Each row of a before or after table is a point. The points were changed in one or more steps. Then noise was added and the rows were shuffled. The steps act on columns, c1 being the first. Name the steps. A step turns or swaps two columns, mirrors them in a line or flattens them onto one, adds a multiple of one to another, or multiplies or shifts one. Angles are multiples of 10 degrees, from the lower column toward the higher: turns from -170 to 170, lines from 10 to 170 but not 90. Use the fewest steps. Two steps may share a column if one is a turn and the other turns, adds or multiplies; they go together, in the order done. Otherwise the lowest column goes first.
In the rows, 128 means zero.

Before:
[[112 132]
 [133 175]
 [159 187]
 [157  84]
 [135  64]
 [120 140]
 [ 81  93]
 [ 98 201]
 [176 139]]
After (9 x 2):
[[158 203]
 [111 124]
 [ 98 185]
 [155  97]
 [118 135]
 [175 163]
 [132 179]
 [ 81  70]
 [133  65]]
Steps: add 0.5 times c1 to c2

Before, 9 rows:
[[118 138 168 146 114 133 126 149]
 [101 188 144 150 136 121 155 125]
 [ 96 103 126 155 127  87  49 149]
 [167 120 124 128 127  95  62 118]
 [132 145 106 119 134 128 165 145]
 [101 134 165 109 142  84 142 130]
 [102 152 153 107 114 128   7 154]
 [ 96 115 128 135 131 131 154  89]
 [ 92 115 172 143 204 109 153 132]]
After (9 x 8):
[[ 95 103  88 158 148  89  48 129]
 [100 187 235 150 124 121 154 134]
 [ 94 114 152 145 134 109 153 204]
 [101 152 187 104 154 126   7 114]
 [118 139 184 146 148 131 123 114]
 [ 96 116 107 135  89 131 155 132]
 [102 134 173 109 133  83 144 143]
 [167 122 111 127 119  95  60 127]
 [134 146 131 120 142 130 167 135]]
Steps: add 1.5 times c2 to c3; swap c5 and c8

Before:
[[159 171  82  81  70 107 108 182  52 110  93 151 157 220]
 [194 125 160  94  55 117  80 101 102 136 124 128 162 161]
 [125 147 134  78 138  77 166 123 111 116  61 106  90 107]
 [123 116 139 152 121  56 123 123 117 126 143 145  86 108]
 [150 154  72 135 183 130  10  90  88 141  44  78 133 122]
 [182 157 128  60 118 156 131 158 124 203 194 145  84 129]
 [136 130 154 166 177 198 151  96 156  97  89  93  78  36]
 [145  91 109 102 114 156 128  60 184 124 175 153 117 173]
 [170  92 103 138 116 156 102 175 131 142  79 154 121 136]]
After (9 x 14):
[[149 179  72 112 118 126  11  55 153 141  77  81  99  43]
 [145  51 107  92 141 154 128 105  91 126 204 154 171 157]
 [195 124 156  86 130 121  83 118 122 135 143 124  85 226]
 [159 212  85  94 126 104 106 178 165 107  70 154  58 203]
 [136 131 153 145 102 200 150  70 138  97 116  92 185  44]
 [183 184 128  90 125 158 132 208 160 203 169 145 159 134]
 [127 169 134  76 124  79 167 107 165 115  71 106 144 112]
 [122 104 139 154 120  55 123 122 161 123 142 144 151 128]
 [172  55 101 141 106 160 102 141 132 145  64 156 134 123]]
Steps: multiply c2 by 2; add 1 times c3 to c14; turn c5 and c14 by -50 degrees; turn c8 and c11 by -30 degrees; turn c4 and c8 by -20 degrees; turn c9 and c13 by 140 degrees

Before:
[[147 167 133 149 188 157 118 154 126  73 163 132 130 159 154 165 127 139
  104 115 180 111  95 179]
 [170 166 111 108 148 142 117 100 136  57 177 176 126 112 198 107 106  73
  200 182 151 121 169 128]
 [127 144 131 153 162 149 132 125 200  98 156 182  97 120 120 102 120  78
  113 112 196  54 152 181]
 [ 57 156 150 148 175 190  89  91 122 174 148 142 186  94  89  86 123 211
   92  92 119 111  71 165]
 [109  92 107 122 134 211 124  97 190  92 115  84 115 182 128 150 115 107
  103 192 170  97 150 196]
 [218 108  70 150 141 140  73 113  79 136 140 146 118 150 144 153 114 112
   74 144 158 157 117  80]
 [142 142 173 207 139 140  78 117 141 160 186 158 177 163 145 153  70 177
  132  46  53 128 136 165]
 [ 75 148 129 129 113 216  85 166 106  94  84 174 226 129  54  89  99 113
  143 112 140  97 114 135]
 [ 76 145 137  40 137 177 125  80 121 115  81 111 115 166 157 227  83 127
   97 111 121  96 118  81]]
After (9 x 24):
[[ 75 168 128 130 113 217  85 166 105  93  83 174 226 129  54  90 131 113
  143 112 140  68 113 135]
 [ 56 183 148 149 175 191  88  92 121 174 148 141 185  95  91  86  97 210
   91  93 119  42  71 165]
 [ 77 163 137  38 137 176 125  80 121 114  80 111 116 167 156 227 128 129
   96 110 122  59 118  83]
 [128 160 131 152 163 148 132 126 201  98 155 181  98 120 121 102 206  79
  113 111 196 115 153 180]
 [142 156 172 208 139 141  80 115 140 160 186 158 176 164 143 152 105 177
  132  47  54  88 137 164]
 [108  57 108 123 134 211 123  97 189  92 114  84 114 182 129 150 166 109
  102 193 171 129 151 194]
 [147 205 132 148 189 158 119 155 125  74 162 132 129 160 155 166 119 140
  105 115 178  76  96 179]
 [169 205 112 107 148 141 116 102 136  56 177 177 125 111 198 106 154  73
  200 182 151 159 169 127]
 [219  88  70 150 140 139  72 113  78 136 141 148 118 150 144 153  87 112
   74 144 158 115 118  81]]
Steps: multiply c2 by 2; add 1.5 times c23 to c17; turn c17 and c22 by 60 degrees

Before (11 x 64):
[[151 152 121 123 161  87 100 126 147 121 163 139  95 114 141 148 119 122
   50 109 133  85 118 141 159 187 141 139 130 112 137 138 111 108 159 103
  111 141 153 149 185 123 126 155 162  98 123 106 190 124 117 139 109 115
  128 130 132 103 105 105 119 135 153 157]
 [140 160 131 118 123  94 122 111 145 130 157 166 102 114 143 143 124 111
  113  99 168 126 133 102 121 141 149 141 102 108 138 118 109 114 147 164
  124  81 122 163 160 128  96 153 138  93  94  69 168 101 117 105 100 149
   96 229 127 129 124 120 105 126 121  82]
 [153 132 121  96 133 156 128 133 143 141 158 125 119 198 149 131 127 141
  170 137 151 116 156 137 149 119 179 114 169 135 148 156 131  91 157 151
  135  87 145 135 140 149 220 136  99  96 108 137 135 135 118 101 144 132
  126 118 198 109 104  70 122 123 118  82]
 [142 146 140 129 130 145 124 107 124  87 171 130 120  91 124 141 129 114
  134 108 149 143 151 137 145 128 173 134 123 136 151 132 133 127  70  88
  146 134 134 149 114  74 107 135 147  94 111 135 130 146 121 124 106 106
  154 115 111 154 105 118  91 177 137 122]
 [100  85 114 128 133 150 125 145 151  98 170 111 123  97 116  90 118 108
  167 111 127 110 120 120 111 117 105  98 100 131 142 120 128 133  74 147
  147 137 157 147 104 100 106 136 163 125 145 127 133 124 225  96 201 149
  144 122 121 161 143 144 125 141 144 130]
 [143 157 122 123 187 144  93 113 154 139  92 131 122 100 145 149 121 114
  168 101 155  84 123 124 166 143  89 149 130 102 125 146 128 133 152 131
  121 145 133 157 168 151 113 147 166  96  95 134 143 120 135 108 133 139
  155 178 118 157 132 145 128 128 127 110]
 [141 144 144 128 127 146 100 113 158 130 162 100 116 115  97 148 104 135
  154 103 160 115 142 102 112 113 158 160 102 139 143 124 112 135 140 114
  131 136 131 154 103 138 167 105 129 105 113 106 131 103 136 104 137 143
  144 109 159 137 126 104 129 142 152  81]
 [132 147 140 101 117 114 137 146 138 128 155 110  86 101 146 102 114 154
  156 106 163  91 122 144 155 112 167 149 102 131 152 131 130 116 132 152
  112  92 144 156 139 133 136 107 156 208 119  99 140 100 107  94 114 145
  125 109 116 150 197 123  98 120 146 249]
 [138 145 203 125 115 133 108 109 150 137 159 121 121 100 149 134 114 112
  131 157 156  83 130 102 109 134 159 150 126 135 130 138 110  68 150 144
  113 126 156 164 119  42 133 127 116 119 103 123 131 129 142  99 110 101
  149 130 162  83 117 103 122 141 154  98]
 [127 153 160 125 164 147 126 104 115 128 107  98 114 141 149 142 129 165
  154 100 163 106 140 128 123 170 120 147 112  87 145 145 131 147 156 158
  114  54 154 156 115 141 124 145 148  99 150 134 137 144 116 111 121 151
  142 128 107 116 108 129 126 120 148  87]
 [146  97 114 119 118 106 135 115  91 141 156 124 122 109  66 149 112 161
  159 158 149  98 156 124 113 185 162 148 107 113 142 124 121 126 153 162
  114 120  65  38 123 120 108 128 161  97 136  84 131 123 110 189 141 112
  127 134 121  58 101 106 116 168 135 173]]
After (11 x 64):
[[142 159 122 123 188 144  92 112 155 116  93 132 122 146 144 148 120 114
  166  99 155  84 124 122 167 143  89 150 131 103 123 144 127 132 152 130
  122 195 132 158 170 152 113 149 167  97  95 135 143 121 139 148 133 136
  154 177 117 158 133 144 127 130 128 108]
 [143 145 142 128 125 145 100 115 157 105 163 101 117 166  97 149 106 134
  155 102 161 117 141 102 108 110 159 161 102 140 144 121 111 135 140 114
  131 188 131 156 104 136 167 104 129 106 113 107 132 134 138 152 136 141
  144 110 158 137 128 105 130 143 151  82]
 [145  98 114 118 118 107 134 114  92 117 156 124 121 156  66 148 113 163
  161 159 148 100 157 123 114 185 163 150 106 113 144 124 120 127 154 161
  112 169  66  38 121 117 107 129 161  99 138  84 132 119 109  70 139 112
  128 136 119  58 100 104 115 168 134 175]
 [138 145 205 126 118 134 109 110 152 129 158 121 120 149 149 135 114 113
  131 157 155  84 129 103 110 133 159 149 124 136 129 139 110  70 150 143
  112 176 155 163 120  42 133 126 117 120 103 124 132 117 142 156 111 100
  151 132 163  85 118 105 123 144 153  98]
 [141 147 142 129 131 146 122 106 125 161 171 130 121 141 125 138 126 115
  135 108 149 141 152 136 144 128 173 132 124 140 148 131 135 127  69  88
  145 185 136 148 115  74 109 138 146  95 112 136 133 162 122 132 104 105
  154 114 111 154 103 116  90 178 136 122]
 [152 150 122 124 160  87  99 126 150 126 164 140  96 163 141 149 121 124
   50 108 135  83 119 141 159 187 139 140 133 111 137 138 111 111 159 104
  110 192 152 148 186 123 127 155 163  99 123 106 190 137 115 119 109 114
  129 133 134 102 104 104 120 133 153 157]
 [103  85 114 128 134 150 125 145 151 136 171 111 124 147 118  88 118 110
  169 109 126 111 121 119 111 117 106  98 100 131 141 122 125 134  74 147
  147 187 158 146 104 100 106 134 164 125 147 127 132 157 226 162 201 148
  143 121 123 162 143 145 123 142 145 129]
 [141 160 131 119 122  92 122 109 143 103 157 168 103 164 144 144 125 111
  112  99 167 126 134 101 122 141 151 139 105 106 138 118 109 113 149 162
  123 129 124 163 161 126  96 152 141  93  90  69 167 138 118 151 100 150
   95 229 127 129 122 119 105 125 120  80]
 [132 147 139 103 118 115 136 145 138 102 153 108  86 149 145 103 114 152
  155 108 163  92 123 147 155 114 168 151 104 131 150 132 131 118 131 153
  112 140 145 156 139 132 135 110 154 207 119 100 140 135 108 161 115 147
  125 111 116 149 197 124  97 121 145 251]
 [154 132 119  95 133 160 127 134 143 132 158 124 118 247 148 132 125 142
  168 137 151 115 157 137 149 120 177 114 169 136 147 156 130  94 157 152
  133 137 145 135 139 149 220 135  98  97 108 136 135 113 117 156 145 132
  126 118 197 105 101  70 123 125 116  79]
 [126 153 160 125 163 147 123 104 115 142 106  99 113 190 150 141 130 165
  157  99 164 106 137 126 120 169 117 146 113  86 146 143 129 146 154 159
  112 104 154 156 116 141 122 146 149  99 149 133 140 122 116 145 121 152
  143 127 108 115 108 128 124 119 147  87]]
Steps: turn c10 and c50 by -110 degrees; shift c14 by 50; shift c38 by 50; multiply c52 by -1
